Rows are points. Each copy is the shape, with its points in the same order, stretched, turned, moved and blurred by noise. Is it also mirrored, or only turned?

Shape (5 x 2):
[[ 35  67]
 [-48  88]
 [ -3   2]
 [ 22 -19]
 [-18 -13]]
Copy 1, 5 rows:
[[ 23  74]
 [-60  95]
 [ -4  -1]
 [ 27 -19]
 [-14 -15]]
Copy 1 is: only turned
Copy 2, 5 rows:
[[ 17  52]
 [-48  39]
 [ 16  -8]
 [ 35 -26]
 [  5 -22]]
Copy 2 is: only turned

Shape, 9 rows:
[[ 30 -63  88]
 [-36  11 -46]
 [ 24 -22  42]
 [-40   7 -62]
 [ 52 -23  29]
 [-42  55  27]
 [-14  -8 -20]
 [-31  53   8]
 [ -3 -18  45]]
Copy 1, 9 rows:
[[-95 -48  41]
 [ 31  38 -10]
 [-44 -28  -6]
 [ 48  42   0]
 [-20 -56  -7]
 [-47  51 -69]
 [ 11  12  -2]
 [-27  39 -70]
 [-57  -3  -3]]
Copy 1 is: mirrored
Copy 2:
[[-25 -91 -10]
 [ 10  54 -25]
 [  7 -47  -2]
 [ -3  67 -29]
 [ 27 -55 -22]
 [ -4  22  56]
 [  5  14 -27]
 [  7  24  45]
 [-24 -32   9]]
Copy 2 is: only turned
Copy 3 (9 x 3):
[[-92  42  77]
 [ 18 -28 -57]
 [-28  12  44]
 [ 30 -22 -71]
 [-10  24  48]
 [ -5 -70  32]
 [  3  -4 -21]
 [ 14 -65  18]
 [-46  -1  38]]
Copy 3 is: mirrored

Shape, 10 rows:
[[  3 -43 -15 -54]
 [ 17  40   3   1]
 [-12 -10 -29  -5]
 [ 31  36  53  -9]
 [ 21 -63  15  -2]
 [ 44  15 -47 -52]
 [-45  25   9   9]
 [ 20  20 -48  -8]
 [ 16  64   7   9]
 [-10   4 -29  13]]
Copy 1, 10 rows:
[[-16  20 -65 -24]
 [ 32 -39  14  11]
 [-24   8 -15  15]
 [ 55 -57  26 -31]
 [-60 -14 -39 -40]
 [ 31 -19 -77  19]
 [ 12   8  56   6]
 [  0 -18 -35  35]
 [ 52 -48  35  19]
 [-22  -3   2  25]]
Copy 1 is: only turned
Copy 2, 10 rows:
[[ 40  15 -33 -61]
 [-24 -17  46 -11]
 [-23  23  -9 -18]
 [ 20 -54  45  -2]
 [ 64  16 -19  13]
 [ -1   7  50 -95]
 [-50 -11 -26  15]
 [-38  21  43 -44]
 [-45 -28  60  -7]
 [-38  21   8   2]]
Copy 2 is: only turned
Copy 3 (10 x 4):
[[ -4 -24  41  45]
 [  4  45   2  -9]
 [-26   2   3  13]
 [ 50  29  -4 -28]
 [ 23 -35  -4  39]
 [ -1  37  51  66]
 [-21   6 -16 -50]
 [-20  31  18  45]
 [  7  50  -3 -28]
 [-28  11 -11   9]]
Copy 3 is: mirrored

Shape:
[[ 27  33  27 -26 -13  11]
 [-23 -27  -5 -11  25 -12]
 [-10  -2 -64  13 -14  35]
 [-34 -41   5 -17 -10   7]
 [ 37   0  18 -13 -16  16]
 [  2  21 -44   9 -33  -2]
 [-46   8   1   1 -18 -16]
 [ 15   2  -3 -43   0   9]
 [-22 -32   7 -31  28   2]
 [-26 -27   6  -4   2  23]]
Copy 1, 10 rows:
[[ 10  24 -29 -51 -47  21]
 [-13  -2  -8  44  44  32]
 [ 45 -44  23 -14  17 -15]
 [  0  46 -28  30  65  17]
 [  1  21 -23 -54 -20  11]
 [ 40 -26  26 -23 -26 -39]
 [ 16  20 -20  40  19 -18]
 [ 14  12  -9 -17 -11  42]
 [-15  19 -24  40  48  53]
 [ -1  11 -31  17  50  15]]
Copy 1 is: only turned
Copy 2 (10 x 6):
[[  3 -17 -36 -14   6 -22]
 [-29  50  25   5  -7  27]
 [ 57  34  43  15 -44 -27]
 [-33  49  20   4  13 -23]
 [ 10 -14 -33  13  25 -26]
 [ 16  -2  46  -4 -36 -32]
 [-24  36  51 -35  -4 -14]
 [-15  14 -32  10 -21 -20]
 [-39  59  -8  11   6  16]
 [  1  46  14   0  18 -16]]
Copy 2 is: mirrored
Copy 3 (10 x 6):
[[  3  24 -36   8 -30  25]
 [  1   2  24 -14  16   0]
 [ 25 -95  37   9   0 -29]
 [-15 -15  46 -33   3  -5]
 [  9   2 -16 -24 -16  40]
 [ 32 -49  -2   4 -14 -30]
 [ -6  -2   7  -7  -8 -41]
 [ 14   5   7  14 -15  19]
 [ -7   6  32  -2  11  12]
 [-19 -24  28 -22   6   4]]
Copy 3 is: mirrored
